Each row is a point. Examples show where two turns around zero, p and q, send a point. Where does a point land after both, in the order given? Backwards means that the second turn is done in reverse. Each puzzle has new turns, and all numbers are rounded.

Turn p:
[ 19 -29] -> [-29 -18]
[-28   2] -> [ 3 28]
[-9 48] -> [48  8]
[ -5 -12] -> [-12   5]
[23 -9] -> [-10 -23]
Turn q:
[-24 -21] -> [-22 -23]
[8 5] -> [8 6]
[ 10 -29] -> [ 13 -28]
[ 6 45] -> [ 2 45]
Where do these land?
p, then q: [-4 20] -> [20  5]
p, then q backwards: [17 22] -> [ 20 -19]
p, then q: [-13 -42] -> [-43  10]

Turn p:
[14 -6 11] -> [13 10 -9]
[-46  -1  -6] -> [-10 -18  41]
[-20  -7 -34] -> [-12 -37   8]
[37 21  0] -> [-12  20 -35]
[15 -7 30] -> [22 26 -4]
Turn q:
[-42   1   6] -> [-36 -19  12]
[20  6 20] -> [ 5 29  1]
[-16 -16  17] -> [-12  -1  26]
[ 17  -9 -48] -> [ 37 -29 -21]
[-18   0  10] -> [-18  -3   9]
[40 19 -4] -> [ 24  26 -27]
Where do these land?
q, then p: [-11  31 -39] -> [  2 -50  -7]
q, then p: [21 13 24] -> [-31  14  -2]
p, then q: [-23 -23   4] -> [11 24 20]
p, then q backwards: [ 14 -21  12] -> [ 25  -4 -12]

Turn p:
[ 5 -9 18  1] -> [ -6 -16   0 -12]
[-18 -15   8   7] -> [-24   2   5  -6]
[  1   8   5 -19] -> [  6   0 -20  -2]
[  0 -15   3  14] -> [-11  -8  15  -1]
[  8  17 -24 -20] -> [ 22  11 -16  21]
[  4  15 -10  17] -> [15 12 16  0]
Turn q:
[  3  -2 -14  48] -> [38 26  4 19]
[-1  6 -7  4] -> [ 2  9  3 -3]
[  4 -16   3   4] -> [ 11 -11  -4   4]
[ -6   3   8 -17] -> [-17  -7  -6  -5]
[-17   4  -1 -12] -> [-12   4 -13 -11]
[  5   6  15 -12] -> [-17  -9   3   6]
[ 12  -1  -3 -15] -> [ -5 -12  11  -9]
Where do these land?
q, then p: [-18  21   2  13] -> [15 26  3 -6]
p, then q: [ -8 -22  -4  -2] -> [  6   9 -21   3]
p, then q backwards: [-5 -5  4  8] -> [ 4  7 -2 -8]
p, then q backwards: [-17  14   4 -20] -> [-30   1  -3   4]
p, then q: [22 -3  5  2] -> [ 11 -20   1   4]
p, then q: [ 26  -4 -11   0] -> [ 19 -13   6  16]
